Each row is a point. Each copy is the shape, with its points in the same order, turned, moved and blurred by noise. Is it also mirrored, or only turned?

Shape (7 x 2):
[[-30  -6]
 [-30  13]
 [ 35 -28]
 [-25 -56]
 [ 74   0]
 [ -3 -16]
 [ 17  20]]
Copy 1, 7 rows:
[[-21 -26]
 [-37 -15]
 [ 37   8]
 [ 18 -56]
 [ 42  56]
 [  3 -13]
 [-11  26]]
Copy 1 is: only turned
Copy 2 (7 x 2):
[[  0 -36]
 [-16 -34]
 [ 37  18]
 [ 46 -48]
 [ 18  62]
 [ 18 -13]
 [-14  11]]
Copy 2 is: only turned
Copy 3:
[[-21 -10]
 [-23   9]
 [ 45 -29]
 [-14 -60]
 [ 82   2]
 [  6 -19]
 [ 24  21]]
Copy 3 is: only turned

Shape (8 x 4):
[[-10  38   2 -27]
 [-14  33  52 -16]
 [ 31 -68  15  37]
 [ -3 -38   3  15]
 [ 28 -48 -17  65]
 [ 45 -46 -21   8]
 [ 24  27  -6  -4]
 [-23  28  -1 -26]]
Copy 1, 8 rows:
[[-37  47 -15  -3]
 [-49  18  12 -29]
 [ 49 -39  17  33]
 [ 11  -5  12  39]
 [ 40 -49 -24  52]
 [ 58   6 -10  31]
 [ -5  27 -32  -2]
 [-41  48  -4  11]]
Copy 1 is: mirrored
Copy 2 (8 x 4):
[[ -4   8 -22 -37]
 [-47  -1  -3 -44]
 [ -5 -74  20  47]
 [-12 -39 -13  34]
 [ 17 -45  30  75]
 [ 37 -62   2  21]
 [ 17  -7  11 -27]
 [-13   5 -35 -27]]
Copy 2 is: only turned

Shape:
[[-25 -69 -40 -23  -9   4  -4 -15]
 [ 44  -6 -40 -46   2  46 -15 -17]
 [ -8  17  -8  15  62  12  -7  -4]
 [ 10 -45  72 -21  32  14 -18 -17]
 [ 37   0 -32  27 -26  -7 -20  -8]
 [ -6  41   4  11  26 -46  30 -43]
 [  4  59  11 -54   2  66 -32  35]
 [ -9  33  11 -47  21   9  -3  26]
 [-18 -26  10 -27 -13   6  54   0]
 [  2  11  48 -32 -77 -11  -4 -63]
 [ -5 -14  12  30 -49  42  -2 -47]
 [ 27 -19  22 -12  19  63 -29  -2]
 [-60  32  -6  24  65  41 -23  31]
 [-14  24   8  51 -10  24  11  45]]
Copy 1 (14 x 8):
[[ 12 -45  31  14   0 -58  30  45]
 [ 40 -32 -13 -13 -44 -16 -41  49]
 [  6 -41   4  11  28  36 -22  -2]
 [ 27  28  37 -34   1  35  41   5]
 [ 20 -24 -26  41 -39 -26 -11 -13]
 [-15  12 -30  16  57 -16 -30 -32]
 [-38 -31 -29 -41 -56  56 -31  41]
 [-28 -18 -33 -17   0  34  -6  39]
 [-27  25  28   9   8 -33  -2  50]
 [-23  39 -21 -49 -34 -67  12 -27]
 [-15   1  43  -5 -50 -42 -12 -31]
 [ 32 -14  31 -21 -44  30 -11  17]
 [-46 -74  26   6  22  69 -16  -1]
 [-56  -6   9  56 -31  28 -16  -6]]
Copy 1 is: mirrored
Copy 2:
[[ 48 -37 -23  36 -33   2 -70 -10]
 [ -5   3 -32  -8  24  25 -72 -24]
 [-12   3  -8  48  32 -21 -19  39]
 [  7 -18  65  27  23 -34 -30 -38]
 [ 38  34 -24  -1 -12  27  -6  13]
 [-21  24 -23  75 -10 -15  32  -4]
 [-63 -22 -24 -58  35 -21 -31  11]
 [-34 -37 -26   0  28 -24  -4  -2]
 [-15 -55   6  41 -32  20 -17 -23]
 [-15  21   9 -14 -74 -19   3 -75]
 [ -4  28  32   2 -66  15 -43   4]
 [ -5  -2  37 -11  32  -1 -58   0]
 [-33 -27  -3  28  24 -47 -27  92]
 [ -9 -18  16  -3 -13  18  19  69]]
Copy 2 is: only turned

Shape (14 x 11):
[[ 32  25  41  14  -1 -30  33  -6  24 -24  24]
 [-47  -8 -17  -1 -43 -48  46  -9   5 -30  -5]
 [-21 -23 -32  -9   6 -22  10  -3  37   2 -35]
 [-18 -13 -12 -39 -18 -38  24 -33  23 -23  22]
 [-17   7 -24 -28 -31 -46 -17   6 -10  19 -14]
 [-11 -21  -3  15  -7 -83   2   4  28 -21  18]
 [-57 -36  32 -10   1 -18  -8   0 -10  46 -31]
 [ -4  57   8  76  58  13 -45  13  15 -40  52]
 [-39 -66 -25 -25   3 -15  19  19 -10  40   6]
 [ 43  -7  59  28  27  16 -37  12 -38 -43 -25]
 [-13  -6  74   5  33  31 -51  67   3 -25  -5]
 [ -1 -22  12   9 -42 -15  -4 -34  33 -20  16]
 [-16   0  36  12  15  19 -29  38   2  26 -28]
 [ 19   7   9  44 -49 -39  14  35  18 -37  31]]
Copy 1:
[[-18 -20  29  15 -70  12   6  20 -12 -20  -6]
 [-51  40 -30  31 -43 -27 -53   0 -16   4 -30]
 [-14  26 -32 -31 -19 -23 -31  55  19  -4 -23]
 [-14  18 -46   9 -63 -33 -24  11 -12   6  12]
 [-60  36 -35   3  -5 -18  -5  24  -1  18  18]
 [-26 -15  -8  46 -38 -22 -43  50   2  17   2]
 [-43 -16 -12 -43  22 -48 -24  -6   6  30  -8]
 [ 14   2  75  46 -11   7  -6   8  79 -58  33]
 [-23  -1 -47 -39   6  -1 -71   6   4  30  17]
 [ 16 -39  33  -2  36  -2  36  -2 -20 -67  -6]
 [-39 -74  23 -29  21 -20   6   2  23 -83  28]
 [-11  -7 -38  24 -54 -15  10   3  18   2 -18]
 [-47 -23  16 -50  24 -11   7   8  30 -21   3]
 [-41 -18  -3  62 -45  34 -13  23   4 -26 -20]]
Copy 1 is: mirrored
Copy 2:
[[  0 -13  14  19 -27 -48   0  15  18  57  23]
 [-43 -15  -8 -14 -38  -5   6   4   0  21 -60]
 [-17 -24 -32 -40   5  33   4 -12  13  28  -8]
 [-44  -1  12 -21 -37   5  23   7  26   5  -3]
 [-47  12  -4 -47  24 -11   1  -1 -24   9 -12]
 [-34 -22 -20 -32  -4 -40  -7  30  44  18 -18]
 [-23 -12 -21   9  57  37   3  40 -22   5 -18]
 [ 95  32 -33  10  19 -78  28 -12  45  20   6]
 [-25 -19 -47 -30   0  40   3  43 -29 -25   1]
 [ 62  -6  30  32  39 -28 -65  -7   5   5  23]
 [ 78  45   1  13  49   7 -48  52  10  30   9]
 [-43  14 -15  24 -14  -8 -12 -10  36  16   3]
 [ 35  16 -26   5  57  11 -21  19 -22  34  11]
 [-10  13 -31   1 -37 -70 -40  11  14  43 -13]]
Copy 2 is: only turned
Copy 3:
[[  5 -43  14   7 -16 -10  14  -3  66  15 -27]
 [-48 -33 -40 -11   0   1  78 -17   9  26  -4]
 [-10  16 -37   0  23  37  42  19  -3  19 -12]
 [-18 -54 -22   5   7  45  43 -10  11  47  -1]
 [-46 -10  -8 -10   7   5  14  14 -34  52  -2]
 [-16 -28 -43  -1  27 -16  30  -4  30  68 -34]
 [-35 -17 -17  34  51 -12  36  63 -30   7  10]
 [  3  12   6  60  41 -30 -49 -79  60  -9 -24]
 [ 18  -5 -30  40  25   3  62  33 -51  45  15]
 [ 24 -35  16   7  27 -35 -33   0  -7 -53 -66]
 [ 40 -25 -22  13  45 -45 -57  13   3 -51  15]
 [-28 -48 -46  30 -15  21  13   5  18  17 -31]
 [  1  12  -5  29  28 -26 -20  37 -12 -21   6]
 [ -5 -28 -36   4 -40 -46   8 -22  38  33 -31]]
Copy 3 is: only turned

Shape, 18 rows:
[[  6 -47  -2  31 -10  15 -58 -10 -10  16 -10 -35]
 [  3   1   3   2 -12  37   4  -4  14  -8   9   0]
 [-23  27  23 -86   7  43  13  12   3   8  -7  19]
 [ 10  33   1 -25   3 -66   1  36 -11 -38  44  21]
 [  7  13  16   4 -19  39   3 -21  30 -14  20 -16]
 [  7 -17  21  26  89 -55 -13 -19   4  -7 -12 -12]
 [-33  -9   8  19 -22  43   3 -11   1  32  -3  -6]
 [ 10 -42 -20  32 -13  41   6 -22 -27  20  35 -64]
 [-95  21 -63  -2   4 -21  11 -15  13  -4  -8  16]
 [-91  -8 -46  12   4  26   1  -3 -29 -39 -20   0]
 [ -3  34 -21 -14  86  15   7 -16   9  -3   1  15]
 [ 16  15  24  20 -18 -10   0  -9   2  31 -16   5]
 [  4   9  18  29 -23  18  13  19  20  34 -14   3]
 [ 16 -26 -12   0   0  27   7 -10  19  30 -19  25]
 [-20  17  23  28  -3  32 -25  20  19  28  14  20]
 [ -2  23  17  21  -8 -30  -2 -18 -19  -4  -4  27]
 [  0  29 -28  12 -24  22 -17  13   8   4  -7 -28]
 [ 14  30 -15  -7  -1 -17 -21 -20   7  29  -8  19]]
Copy 1 (18 x 12):
[[  8 -26  26   5  14  23 -13   1  21  -4  26  63]
 [ -8  28  14  -5  -5  -6   4   0  24   7  21  -8]
 [ -4  95 -21  18  20 -26  45  39  10   9  -4  -5]
 [-16 -34 -61  -8   5 -11  54   2   5   3 -35 -48]
 [-37  26  27  -8  -9 -22   6  -7  40   5  19  -6]
 [  7 -46  14  46  71 -33  -5 -33  -7 -34 -34  -6]
 [-14  45  23 -16  -6   0 -19  -5 -13  -2  27  29]
 [-25 -10  16 -28  27   5 -65   7  30  37  39  32]
 [ 23  43  14 -46  14  12  16 -45 -47  34 -66  -2]
 [ 31  35  37 -50  43  34  25 -22 -42  42  -2  -5]
 [  8  43  10  28  61  -4  -6 -19  23 -14 -45 -44]
 [-22  -2   9   7 -19 -14 -11  20  -9 -36  -4   9]
 [-25  21  12  20 -35  -3 -17   2 -17 -14  19   2]
 [ 32  30  10  13 -15 -16 -27   1  12 -12  11   8]
 [-26  37  -4  14 -12  23   5 -29  -1 -32  22  10]
 [ -8 -14   5 -23   2 -12  15   8 -16 -45 -16 -13]
 [-24  12  24   0 -19  33   1  13  15  22 -10   4]
 [ -1  13  -1   3 -12   1  -5  11  14 -35 -46   7]]
Copy 1 is: only turned
Copy 2:
[[-21  24  25  23 -48  20 -29  55  23  -5  24 -35]
 [-16   1  -9 -14 -17  12   3   7  12 -10 -11  17]
 [-39 -22 -43 -61  35  17  11 -10 -29  10   6  12]
 [  3   1  15 -22  15 -72 -17 -68  12  18  -7 -28]
 [-23  -9  14 -30 -20  11  10  11  26 -17 -25  26]
 [ 33 -44  65  21 -29 -28  -2   4 -51   0  25 -47]
 [-28   2 -11  23   4  40 -14  32   6 -27 -21   6]
 [  0  12  14   1 -52  68 -10  10  43 -40 -17 -37]
 [  4 -23 -11  -6  51 -18 -24  43 -17  13 -90 -50]
 [ 40  31 -15 -15  30  19 -41  52 -23  16 -64 -27]
 [ 41 -58 -14 -27   2 -15  38  12 -32  -4  -3 -24]
 [-39   0  27  33   4 -10  23   1   6 -22   0 -11]
 [-44   9 -11  34 -14  -1  11   5  -3 -29 -17  12]
 [-27 -20  -7  32 -13  18  27  20   5  26  -8   0]
 [-20 -16 -26  19  -1  -8 -20  18  11 -41   0  22]
 [ -1   8  38  22  35 -28   8  -2   5  -6  -2  -7]
 [-29  23 -11 -13 -17 -15  14  29  19 -24 -27 -26]
 [-26 -24  12  10  21 -24  24  19  18  -6   7 -29]]
Copy 2 is: only turned
Copy 3:
[[  3  31   9   4   5  26 -49  26  22   5 -35 -16]
 [ -1  -4  -7  -2  -5  14  19   2   9   6  15   9]
 [ -5 -19 -46 -64 -12   0  30 -21 -66  -2  20  19]
 [ 23   7 -42  18 -26 -75 -19 -59  -3  -4  39   5]
 [-28  20  -1   8   7  15  28   7  -3   7  36   8]
 [ 27  39 -18  61  24 -16 -37 -45 -23  35 -55  35]
 [ -8 -20   4   3   6  52   7  15 -18   6  -5 -22]
 [  1  31  36  -8  38  42   2  -7  47  25   1 -45]
 [-41 -64 -56  31   7 -31   2 -11 -39  48  -9 -58]
 [ -3 -29 -60  13   0 -15  27  24 -13  32 -47 -74]
 [  7  12 -38  16 -11 -10  16 -47 -37  81 -10  28]
 [  8 -14  38  26 -13   6 -13  -7 -28  -2   5  18]
 [ 16 -39  27  13   9  23  -5  12  -8  -1  19  20]
 [-21 -34  13  -8 -12  27   2  -3  -1  27 -21  31]
 [ 20 -24 -18  19 -14  47 -24  12 -15   0  30   6]
 [  5  -8  11  48 -30 -13   2 -22 -24 -12  -8  -7]
 [ -1  -7  10  -1  -7 -11  -7  29  -1  41  31 -16]
 [-15 -15  21  11 -31 -11 -26 -20 -27  25   3  14]]
Copy 3 is: only turned

Shape:
[[ -7 -43   1  23 -24  21  11  -2  14 -49  -8  -2]
 [  8 -14   8  -5 -10  37  -2  14  23 -14  22 -48]
 [ -8  44 -15   4  73 -23 -48 -25  13  18  -6  26]
 [-23  39 -68 -57  59 -45 -60 -27   7  16 -11 -10]
 [ -5  16   2 -10  49 -17 -26  18  18  30 -57  -8]
 [ 49  33 -36 -31  47 -10   8   3  -4  -7 -29  14]
 [ 16 -56   6  22  16  26  36 -22  12  20  36  -4]
 [ 25  38  73 -20  -9  15  44 -41  -6  43  30  43]
 [ 21  20  69 -34   2   4  36  -1 -76   2  13  65]
 [ 20   9  -4 -64  65 -52 -47   7  30   3  -3  32]
 [ 24 -15  30  43  26  76 -22 -28  32 -14  36 -27]
 [ 19 -48  39   2  11  59   6  -7 -33   4   2 -20]
 [-12 -32 -12  39  10  81  -2  37  31   5  45 -13]
 [ 25 -20  15  63   2  16 -11  11   4   4  55 -46]
 [ 35 -45 -15  27 -33  51 -39   7  11  12   0  -6]]
Copy 1:
[[  3 -21  40 -11  49  -5 -29   5  -9 -12  48  -3]
 [ 19 -20  29 -21  20 -52  16  13 -26  13  32  -7]
 [ 13  -2 -54  59   6  -2 -31  34  23  38 -27  26]
 [ 26  61 -26  39 -22 -38 -25  26  62  73  -3  19]
 [ 32 -29 -13  42  20 -21   2  -8  37  52 -24 -13]
 [ 18  14 -38  -2  31  -2  -8 -28  16  68  -9  14]
 [ 37  -6 -16 -24  55  10  24  25 -13 -41  42  -5]
 [ -2 -21 -48 -55 -16  31  13   7 -13 -36 -52 -18]
 [-56 -13 -64 -46  -5  13  -8 -44  -7 -28 -25 -35]
 [ 11  -9 -68   5  21 -36 -54  44  48  61 -14 -19]
 [ 18 -20  10  -1  50 -14  26  61 -76  -6  14  12]
 [ -5 -14  -2   3  42   2  38  -1 -48 -11  38 -58]
 [  2 -35  17   5  54 -29  64  49  -9  -7  60  25]
 [ 51 -42 -12   2  14 -36  22  14 -50 -21  50  16]
 [ 24 -45   2  -7   8   9  22  24 -32  38  78 -14]]
Copy 1 is: mirrored
Copy 2, 15 rows:
[[ 30   6  15  -5  45  14 -12  53  10  44 -11   2]
 [ 36  25 -33 -11  14  39   4  29   0  23 -31   5]
 [ -7 -25  -2   8 -12  -8  19   3  19 -72  66  13]
 [-35 -61 -13  48 -45  -9  60  -8 -17 -47  28   8]
 [-20 -21   5 -16  28  23  15 -24 -33 -57   9  -2]
 [ 19   8  -8  18  18 -25  35 -47 -11 -22  21   0]
 [ 25  49   7 -20 -12  68 -13   7  23  30   3  17]
 [-65  67 -34 -54   0  31   1 -24  52   8  39 -26]
 [-89  95 -10   4  40 -16 -18 -23  34  13  26   0]
 [-29 -31 -39  31  13   5  28 -36 -35 -19  71  31]
 [ 66  43 -23 -53   2  46  -3  52  17  -3  15  24]
 [ 14  75   6 -33  20  36   3  25 -16  12 -17  24]
 [ 59  22 -31 -20  25  61 -22  34  48  -9 -42  50]
 [ 47  43 -27 -12 -24  37 -60  43  -1  -5 -12  -5]
 [ 41   5  -3 -51   1   1 -23  19 -14  27 -39  42]]
Copy 2 is: only turned
